Rows are points. Any point is a mix of the corners, with weights that add up to 1. It lies inside the corners' shape when no weight is negative. Is each point inside? If not, which corners have a negative weight?
In the rows, zero is written as 128.

Corners:
(1): [145 115 144]
(2): [103 144 121]
(3): [207 131 139]
(4): [128  88  80]
Points:
[144 119 105] -> outside (1)
[142 101 101] -> inside
[173 115 117] -> inside
[195 129 136] -> inside
[192 126 132] -> inside
[107  95  90] -> outside (3)
[145 145 146] -> outside (4)
[147 141 113] -> outside (1)

Corners:
(1): [104 156 120 139 127 143]
(2): [ 84 152 125  58 144 200]
(3): [129  86 119 149 112 137]
(4): [184  60 186 161 169  98]
(5): [157 136  88  86 152 118]
(6): [152 100  88 180 164 124]
(7): [161 155  81 112 118 190]
Points:
[157 123 148 109 152 142] -> outside (3, 6)
[119 143 114 130 135 142] -> inside
[137 118 109 133 122 152] -> inside
[135 133 113  99 137 155] -> outside (6)
[136 159  56 113 120 154] -> outside (2, 4)
[157 116 129  78 141 153] -> outside (1, 6)
[118 109 142 166 147 132] -> outside (5, 7)
[124 124  90 112 126 165] -> outside (1, 4)

Corners:
(1): [113  61 132  83 108 134 149  77 169]
(2): [169 144 146 103  95 135  82 118 198]
(3): [167 143 153 102 123 191 132 167  85]
(4): [102 151 120  99 124 115 121 137 150]
(5): [203  75 103 169  96 121 110 109  97]
(6): [106 156 180 120 119 150 112 154 167]
(7): [131  45 146  84 189 113 188 101 113]
(8): [143 138 124 153 181 118  98  81  90]
(9): [121  88  76 176 177 156 152 137 124]
(10): [136  65 120 128 126 156 110 156 101]
Points:
[153 154 132 143 120 143 101 133 134] -> outside (1, 7, 10)
[122 116 139 107 151 150 135 131 135] -> outside (5)
[111 112 131 111 122 137 119 113 170] -> outside (3, 5, 7)
[151 144 141 118 143 153 131 140 112] -> outside (1, 10)
[176 128 125 129  91 154  75 136 107] -> outside (6, 7, 9)
[154 207 144 139 132 155  97 161 118] -> outside (1, 7, 10)
[159 104 118 160 125 162  96 152 103] -> outside (1, 4, 7)
[116  91 105 112 158 129 132 116 158] -> outside (3, 5, 6)
[155 140 143  92 106 127 105 112 158] -> outside (6, 9, 10)

Corners:
(1): [ 92 170  89 166 109 143 140 118 158  77 155]
(2): [126 142  87 117 197 107 148  82  96  83 145]
(3): [ 93 161 176 134 108  90 127 183  96 108  88]
(4): [107  93 171 109 121 143 126 179 156  69 105]
(5): [107 117  99 138 153 166 134 185 134 131 112]
(6): [174 144 140 137  92  71  99 147 147 128 133]
(7): [160 122 177 134 171 110 163 117 125 136 101]
(8): [ 87 172 146 103 109 133 120 225  71  74 179]
(9): [143 140 183 165 135  96  93 110 180 139 154]
(10): [102 105 185 100 152 163 102 114 105 122 160]
(11): [127 120 111 195  96  55 160 178  75  81 101]
(12): [107 116 128 168 101  63 145 170 122 153 133]
Points:
[119 135 159 129 133 112 128 143 116 107 134] -> outside (5)
[117 130 136 167 149 105 143 128 116 132 121] -> outside (4, 6, 8)
[114 139 146 137 123 105 134 168 111 112 136] -> inside
[117 129 157 141 118 112 125 157 126 116 130] -> outside (2)
[105 133 134 146 125 113 137 160 110 100 135] -> outside (6)
[102 148 132 139 111 139 109 170 134  98 149] -> outside (2, 7, 12)

Corners:
(1): [125 146  89 121 139 173 139 146  80  89  79  89 177  81]
(2): [118 136 174  91 179  94 113 132 164 104 124 143  73  80]
(3): [117 113 150 130  97  92 127 147 139 124 119 135 140 149]
(4): [140  88 111 152 128  97 107 160 138 155 144 165 101 169]
(5): [134 167 117 144  68  98 154 146 139 117  96 166  61 182]
(6): [125 121 160 181 163 147 118 108  89  58 168  89 168 133]
(7): [116 147 121  92  86 101 108 108 163 166 169  96 189 118]
(8): [118  68 100 101 118 172  83 116 184 116 126 149 137 169]
(9): [ 85 157 163 155  71 146 114 161  98 121 118 114 137 122]
(10): [172 153 147  92  70 121 145 155 182 158  99 140 102 155]
(11): [109 166 157 157 151 166 159  84 120 128 112 150  82 168]
(12): [148  46  76  98 129 140 133 176 107  99 106 103 130  89]
(13): [102 150 125 131  44  92 128 195 144 138 144 172 146 108]
(14): [117 156 109 158 181 159 134  77 167  86 101 137  92  95]
(15): [147 143 169 167  64  94 106 117 107 121 141 163 145 139]
Points:
[117 141 129 144 112 125 123 136 123 116 127 136 133 131] -> outside (10, 12)
[113 146 141 135 116 123 127 136 140 123 127 139 119 135] -> outside (12, 15)
[145 125 121 102 115 121 124 140 142 108 119 122 130  98] -> outside (3, 4, 9, 11)
[104 180 151 167 114 125 127 125 102 110 130 134 130 111] -> outside (3, 8, 10, 12)

Corners:
(1): [173 153 117 149 169 119 119  89 151 128  81 129  89  82 123 131 170  87
 150 202]
(2): [127 131 164 159 116 138 155 102 157 145 118 144 109  97  97  95 119 143
 110 150]
(3): [199 114 118 106  98 149 231 134 138 150 126 177 106 127 139 174 112 139
 141 169]
(4): [115 137 171 142  82 128 173 161 103 120  45 102 110 105 104 122  77 166
 142 124]
(5): [ 80 118 188 143 175 159 185 103  73 106 150 120  76 157 132 184 157 129
 132  99]
(6): [116 174 106  87 143 134 157 112 104 118 135 154  84 190 113  77 193 137
 136 178]
(7): [158 113 155 157  91 149 160 133 151 109 115 115 113 141 104 177 164 133
 120 198]
(8): [ 98  96 127  68 112  96 120 145 157 169 170 111 152 146 124 195 115 111
 137 129]
(9): [131 116 129  95 133 140 145 103 128  94  93 133  71 124  61 135 151 115
 131 141]
(10): [120 132 128 162 113 162 140  60 170 144 123 103 113 167 132 152 144  70
 127 156]
(11): [115 138 139 139 104 134 124  48 127 153  78 120 121  86 123 128 102 219
 113 155]
(12): [ 81  90 138 185 152 131 102 126 132  43 238  63  56 185 180 154 155 138
 122  97]
(13): [144 179 136 124  84  64 173 133 212 113 110 133 175 122  98 127  43  85
 127 111]
(14): [123 121 157 136 139 130  85 103 123 167 198  60 146 123 128 143 156 141
 125 151]
(15): [ 97 117  99 128 134 129 124  94  78 188 190 143 164 101  96 134 158 129
  80 137]
(16): [100 115 117 111 146  81 111  62  74  89 145 177 130 105 129  80 249 142
 112  83]
(17): [109 152 155 154  55 160 163  82 157 117  95 132 107 109 113 145 105 136
 178 148]
(18): [120 122  93 172 131 120 160 102 122 147 166 130 129 112 106 133 105 177
 159  58]
(19): [154 149  59 125  97 159  88 148 190 152 174 112 196 106 176 164 172 123
 107 111]
(20): [121 134 153 133 167 118 179  97 136  75 148 113 143 101 167  74 179 169
 162 148]
(21): [136 130 162 126 156 139  49 137 122  63 104 151 106 121  60 102 105 136
 147 193]
Points:
[117 120 137 137 133 124 145 113 119 113 133 133  93 140 109 136 136 131
 122 133] -> outside (14, 17, 19, 20)
[124 136 132 129 125 126 140 102 139 118 124 127 117 127 126 125 141 134
 137 135] -> outside (7, 15)
[122 129 131 140 130 132 136  97 140 121 144 120 116 132 126 138 145 124
 129 140] -> outside (4)
[108 130 135 118 124 120 150  99 110 140 133 139 126 120 101 118 130 143
 131 125] -> outside (1, 7, 12, 19)
[133 127 144 134 126 136 124 117 133 111 127 124 115 127 104 135 140 134
 132 161] -> inside
[116 105 133 136 133 140 115 111 112 129 155 122 128 120 114 142 145 153
 116 130] -> outside (1, 6, 13, 17)
[127 129 125 137 127 130 140 114 135 124 144 124 124 123 121 136 145 129
 135 133] -> outside (11)
[132 132 141 134 121 130 143 118 144 114 130 123 113 129 119 135 142 122
 140 144] -> outside (11, 15)
[122 123 134 141 122 131 134 108 134 120 136 119 114 126 118 141 132 147
 131 137] -> inside
